Each row is a point. To make a cloud, some directions were put in groups of two or more. Within a group, all points are equally far from the middle, so they leave a hole (a ring in 2 directions, a hollow ball in 3). The other directions are filled evenly. Then the cloud was stretched, turned, moved and blurred a little. Count the holes, and give their numbers of directions, smallest first.

Cloud, 15 rows:
[[ 54  28]
 [ 60   7]
 [ 54  27]
 [ 35 -34]
 [ 51  31]
 [ 26  52]
 [ -1 -44]
 [-71   9]
 [-72   6]
 [-29  55]
 [-26  57]
 [-49 -30]
 [-69  22]
 [ 59  14]
 [-17  58]]
Holes: 1 (2)

Cloud:
[[ 45  17 -29]
 [ 67 -46   1]
 [-37 -67  14]
 [-13  -8 -49]
 [ 17 -25 -51]
 [ 74  27  42]
 [ 21  59  65]
 [-70  21  28]
 [-45 -40  51]
 [ 26 -65 -32]
 [-62  29   9]
 [-62  35  26]
 [  6  53  -8]
 [ 24  53  -4]
 [ 59  40   3]
 [ 11  43  81]
 [-68  23  14]
 [-23   4  82]
 [ 35 -70  14]
 [-11 -11  81]]
Holes: 1 (3)

Cloud:
[[-23  -3  86 -20]
 [ 70  39  35 -35]
 [ 19  63 -10  44]
 [ 56 -21   5  46]
 [ 43 -19 -29 -61]
 [ 59 -10   3 -60]
 [-24  71  62 -38]
 [ 16 -51 -29 -52]
 [-24   3  90 -12]
 [ 25 -47 -20 -58]
 [-26   2  82  39]
 [-33  63 -37 -47]
 [ 50  46  14 -56]
 [ 40 -32 -22 -61]
 [ 12 -43  29  51]
 [-78  -8 -15 -28]
 [ 52 -32  23 -53]
 [-34  54  77 -28]
 [ 47  46   7 -60]
 [-52  21  46  54]
 [  8  81  50 -38]
 [ 64  -8  11  43]
 [ 62 -29  62   1]
 [ 10  39 -63   5]
 [ 57 -19   6 -60]
 [ 47 -36  55 -32]
 [-44  64   5  47]
 [ 29 -42 -14  44]
 [-19 -56 -29  22]
 [ 35  17 -43 -59]]
Holes: 2 (2, 2)

Cloud:
[[-38 -30  70  26]
 [-29 -32 -43  34]
 [-55 -23  14  47]
 [ 52  77  23   0]
 [-35  56 -55 -33]
 [ 12  84  44  42]
 [ 55  74  19   9]
 [ 18  46 -54 -48]
 [ 15  34  55  66]
 [ 49  63 -30 -26]
 [ 43  49 -19 -48]
 [-50  -8  -2  58]
 [ 16  58  60 -31]
 [-16  42  69 -30]
 [-11 -48 -43  16]
 [-57  46  22 -26]
 [ -1  22  75 -37]
 [-37  -5  75 -20]
 [ -2 -36  86   2]
 [ 39  23   6 -61]
 [-54 -19  12  51]
 [ 30  76  46 -14]
 [-29  55  56 -23]
 [-36 -11 -41  50]
 [ 46 -36  12  23]
 [ -5  91  39  36]
 [-38  73 -20  55]
 [-22 -26  86  -7]
 [ 61  58 -12  17]
 [-20 -11 -54  45]]
Holes: 2 (2, 2)

Cloud, 49 rows:
[[   1   14  -85   27   60   21]
 [   6  -47   12  -52   52   74]
 [ -33  -42   51   57   13   15]
 [  -1  -50   33   27  -43   18]
 [ -26   15   -9   -8  117   54]
 [ -36   36    5  -43   80  -45]
 [ -50  -48   -4   62   88   46]
 [   8   -8   88   -5   77  -23]
 [  14  -20  -23  -52   28  -54]
 [   4   -4   38   -9   95   55]
 [  -5  -25  -15  -52   55   91]
 [ -34   -4  -45    4  105   61]
 [  -4    2   55   73   27   33]
 [  34  -64  -20   10   56   82]
 [ -10    3  -14   49  -22   -9]
 [ -80  -45  -14   35   44   51]
 [   3    6   72   45   19   -8]
 [ -18  -46   25   41  -18  -40]
 [ -29   -7   -5  -49   75   44]
 [  28  -18   58   -5  -23   43]
 [  47    3   24   26  102  -22]
 [  18  -44  -16   40   53  -27]
 [  13  -54   10   12   65  -59]
 [  -9  -75   15   30   70   -8]
 [ -81   14   12  -18  -18    0]
 [  -2  -26  -55   -2   26  -30]
 [ -42  -24  -39  -41   67   28]
 [ -59   -7  -29  -23   91  -37]
 [ -60  -47  -38   16   65   59]
 [ -78   38   20   46   49   52]
 [ -13   27  -29   53  -18   12]
 [  55   18    6  -39   -2    1]
 [-104  -53   52   33   40  -13]
 [  36    7  -42  -50   20    2]
 [  65  -13   -2   -8   49    7]
 [  65    9   26   11   66   35]
 [ -64  -80   -6   11   28   49]
 [  41   27   60   25   54    6]
 [ -31 -109   -4  -12    8   50]
 [ -77  -54    5   44   75   22]
 [   1   62  -27  -29    8   74]
 [ -44   -7  -45  -17   87   21]
 [ -45  -35  -58   -7  -31   -8]
 [  -2  -10   34  -42   41   82]
 [  -2 -106   12  -55   25   30]
 [ -70  -10  -42    4  -29   56]
 [  38  -17  -40  -43   19  -16]
 [ -11  -73   12   45    7    3]
 [ -31   -1   27  -33   -7   99]]
Holes: 2 (2, 2)

Cloud:
[[ -76  -43   28   -3    5   -5    8  -63]
 [  71   76  -41   -2    6    3   -8   -2]
 [  31   20  -17  -38  -14   34   37  -15]
 [  10   62  -35   64   -5   20   32   85]
 [ -42   44   13    7   73   22   72  -49]
 [   6   -8  -55  -36  -14   42   -3   14]
 [   3   15  -23  -37  -25   28   40   -9]
 [   2  -30   12  -83   15   11    5   23]
 [  23    7   31  -52   65   25  -19  -53]
 [  23  -29    5    0   49   16  -33   26]
 [ -13   33   50  -60    3   33   25  -11]
 [   0   -6  -43   73   16   15   11  -70]
 [ -16   20   17   86   24   19   26   22]
 [  23    5   46   16  -18   25   30   37]
 [ -34   43  -41  -18  -41   33   39  -16]
 [  30   19  -11  -41  -20   89  -39  -47]
 [  67  -20  -26   10   -6   11   54   11]
 [  24   35  -32  116   23  -15   58    0]
 [ -29   85  -65   30   21  -31   20    9]
 [  -7   -1  -41  -39   39   -6   48  -41]
 [  20   42   -4  -63  -13   60  -17   10]
 [  63  -34   -7   20  -27  -24   45   32]
 [  40   22   36   14   37  -51  -15  -14]
 [  46   -5   69  -25   73    9  -20    0]
 [  18  -22  -62  -74   11    4  -62  -60]
 [  36   11   -8  -51   28   -2  -48   15]
 [  12  -38   51  -61  -35   69  -33   -7]
 [  55   45  -20   45   25   11   10  -56]
 [  -4   16   29   39   27    5  -23    1]
 [   0  -17    7  -18  -20   47   -9  -52]
 [   0    7   24    4   30   42   63  -16]
 [  11   30   11   35   35   36   66  -47]
 [  17    7   -5  -28  -36   48  -40    0]
 [  28    5    4  -40   10   78    8   -3]
 [  10   -5    1 -121  -20    1  -48   19]
 [   2   -5  -34    6   41   80   -5  -29]
 [  31   -9  -70  -57  -10  -59  -24    6]
 [  36  -38  -10   49   57   17  -19  -14]
 [  48  -52   -8  -57  -33   56  -24   13]
 [  14  -42   47  -37   -6    7    4  -53]
 [  37  -28   27   -5  -36  -37    5   -8]
 [  10  -11   16  -66  -57   -5  -29   30]
 [  -2   32   -8  -21   35   15  -39   28]
 [  34   30   -5  -34   49   52  -36  -18]
 [  92   19    3  -14   42    4  -33   14]
 [  -3   -4  -28  -50   11  -39  -47  -18]
 [  58  -18   -8    8    7  -35  -21   19]
 [  56  -49   13  -23   44   24  -12  -16]
 [ -24   29  -60   20  -42   26  -23   -3]
 [  10  -35   -4    8   23   72  -18  -28]
 [ -17  -21  -24  -39   47   28  -13   43]
 [  44  -44   27  -53   36   26  -50    6]
 [ -13   -9    9    2   33  -43   -9   51]
 [ -36   37   32   26   13   -8  -60    8]
 [  28  -21  -18   24   -5    0   19   55]
 [  -9   65  -18  -57   35   58  -53   32]
 [  28  -24  -42   24   25   39   -7  -64]
 [  18  -51   15  -12   -7   -2    5  -71]
 [  24   10   25  -69    0   -3    1   16]
 [ -36  -24  -30   28   29   17  -42   24]
 [   3   39   35  -15  -33   32    2   33]
 [  36  -34  -25  -18    1  -17  -68  -32]
 [  19   17  -19  -58  -45  -45    0  -32]
 [   2   64   41   11   59    3  -40   45]
 [   7    2    4   -1   -7   47  -86  -34]
 [  60   47    3   90   19    7  -12  -23]
 [ -29  -36   66   31    3   -3  -21   16]
 [ -11   57  -48   72   28  -65   17  -14]
 [ -17    5  -56  -20   31   12  -62   65]
 [  14   20  -42  -20   43   11   -2   -9]
 [ -15   10  -55   -9   63   63  -19  -52]
 [ -29   28   52   47   -4  -21  -19   16]
 [  29   13   41  -80   52  -23   11  -68]
 [ -22   52  -10   12   47   66   46  -30]
 [ -13  -23  -42  -20   11  -14    4   35]
 [  45   58   -4   65  -27    3   -3   24]
 [  -6   11  -94  -21   -4   31  -41  -11]
 [  52  -23   31  -14   12   15   56   -2]
 [  -1  -14  -19  -63    9  -26  -16   53]
 [  -8    9  -20   -2   34   -1  -26   85]
 [  27   27  -29   -8  -53   81  -34   -5]
 [ -31   -3   22    0   44    2   56  -51]
 [  -8  -20  -49  -32  -35   -3  -21  -15]
 [  53  -49   -6    5  -20   14  -63   78]]
Holes: 0

Cloud, 91 rows:
[[ -78   57  -55  -11  -12   -4  -48  -33   24]
 [ -23   22  -82   -6  -42  -25   18   53   20]
 [  24  -39   32   75   81   15   13   14  -28]
 [   8   51   46  102   13  -26   10  -15  -57]
 [ -16   14   53   34    4  -38   72  -31  -76]
 [  38  -11  -23   92   -6   28   13   24  -38]
 [  25   18  -29  -25   11   59   20    9 -114]
 [  -4   46   27  -31  -53  -23   22   42   31]
 [  23   46  -29   63  -30   15  -24   61  -91]
 [  -6  -25    8   -9  -38  -93   26    7   24]
 [ -25   58   53  -27  -32  -42   13   41  -77]
 [ -55  -51  -13    6    2  -88  -13   23  -16]
 [ -52   81   66  -20    8  -28    1   10   22]
 [  18  -21    5   66    7  -50   21  112  -65]
 [ -52   75  -20   24   24  -35  -49  -25  -75]
 [  21  -18   78   77  -27  -66  -19   -3  -34]
 [  31   37  -23  -56  -42   29  -19  -13   24]
 [  23   41  -29   24   22   48  108   49  -48]
 [  -7    3   33   56   45   -3  -63   21   32]
 [ -13  -11   19   93   41  -19    3   26  -75]
 [  69  -41   69   56   52 -103   37   36    5]
 [   5   80   62   38   37   11  -32  -28   -2]
 [ -41   22   79   32    3   -5  -44   80   -1]
 [  14   95   74  -18   46  -61  -14   -4  -16]
 [  35   12  -64  -10  -40  -30   -5  -32    9]
 [ -64   13  -20   -1   32   -9  -40   30   68]
 [   7  -21   91   44    9  -55  -47  -19  -23]
 [ -36   40  -21   25  -33   69   -4   80  -65]
 [  50  -22  -34   14  -56  -55  -68   13   -2]
 [ -26   29  -17  -26   39   45   -1  -38  -88]
 [   6   13  -24   55    3  -12   57   81  -98]
 [ -26   17  -16   66   30   26   72    3  -52]
 [ -11   16   39   19   -5  110   49   68  -49]
 [  26   62   47   49    1  -18   71   63  -95]
 [ -23   17   -1  -10  -50  -34  -24  -63   85]
 [ -58  -11   15   19   13  -21  -72   51  -69]
 [ -16   13  -20   41  -39  -58  -28  104  -77]
 [  -8   66   55    9    0   20  -26  -68  -30]
 [   6   14  -12  -49  -24   36   86   15  -75]
 [ -77   76   10    7   32  -54  -40   55   12]
 [ -88   10  -29   -5   -4  -14    7  -12  -52]
 [  37  -63   27   14   -1  -81   -7  -11   17]
 [  -7   40   -8   30   61  -30  -69  -18  -53]
 [  41   21   -8   18   26  -29   18   80   37]
 [  27  -35   48   46   25  -78   44   44   41]
 [  16   25  -82   16   -6   70   77   26  -42]
 [  48   32  -16   65    1  -16  -44   67  -91]
 [  61   -7  -22   81   15  -17   -5   51  -69]
 [  15    5   31   76  -38   41   53  -15  -33]
 [   9   75   42  -20   -3   73   10  -37  -31]
 [ -69   54    7   23   34  -15  -26   39 -103]
 [  20   21  -44   17   18   67   48   54 -103]
 [ -17  -46   22   -9  -20   57  -55  -36  -13]
 [  -1   49    7   -7   72   12   -6   47   29]
 [ -53   82  -43   -1  -27   48  -16   44  -63]
 [  18  -61  -10  -26   37   31  -22   73  -45]
 [  53   31   71   66  -12  -28  -38   82  -43]
 [  29   37   11   67   38  -14   25  -24   19]
 [  26   63   19   31   62   26  -37   33  -30]
 [  25   -7   58   55   50   52   25  -33  -13]
 [   1   40   -2    6   -7   44  107   60  -13]
 [  33   71   48   -6  -20   15  -61  -24  -35]
 [  -3   32   71   69   52   -3  -56   49  -60]
 [ -42  -28   77   -3   15  -74  -30   11  -45]
 [ -39  -56    0   56   14   11  -30   40   20]
 [ -35   64   23   52   29   61  -12    2  -50]
 [  22   40  -17   10  -10    5   57   52   51]
 [ -77   53  -11  -39   12  -36  -21   12  -56]
 [  17   19    1   24   20  -28  103   23   29]
 [  40  -54  -56   52   -6   10  -16   29   18]
 [  -1  -16  -35  -11  -84   50   24   25  -72]
 [ -48   82   69   37   -5    9    9  -31  -45]
 [  -5   28   78   42  -18   26  -57   67  -13]
 [ -14   20   50   -4  -80   83  -34   13  -38]
 [  52    3   62   54   34 -119    3    1   29]
 [ -28   45  -19   -6  -19  -25  -41  -81    0]
 [  61   -2   20   93   -9  -18  -12   67  -33]
 [   1   51    0   57  -34   19   83   13  -25]
 [   6   61   13   35  -51  -20   65  -23  -20]
 [  20  -83  -54   36  -30   33    5   18  -39]
 [ -12   10  -22   17   90    8   26  -10   25]
 [  14  -39  -55   55  -35  -33  -60   33   41]
 [  12  -38  -81   -6  -29  -23   -7   34   55]
 [  -6   32   14   -6   56  -18  -15  -52  -99]
 [ -67   71  -54  -15   -3   45  -50  -22   11]
 [  -1   43  -55  -38  -34   86    2   -8  -66]
 [ -20   40    2   65   39   39   36  -20  -38]
 [   9   42   -5  -44  -42   39   80    2  -24]
 [  28  -21  -43   44   55  -36  -14  -10    0]
 [ -39  -42   27  -37   26   11   -3   39  -77]
 [  27  -62  -20   53   45 -101  -12   60  -13]]
Holes: 3 (2, 2, 3)
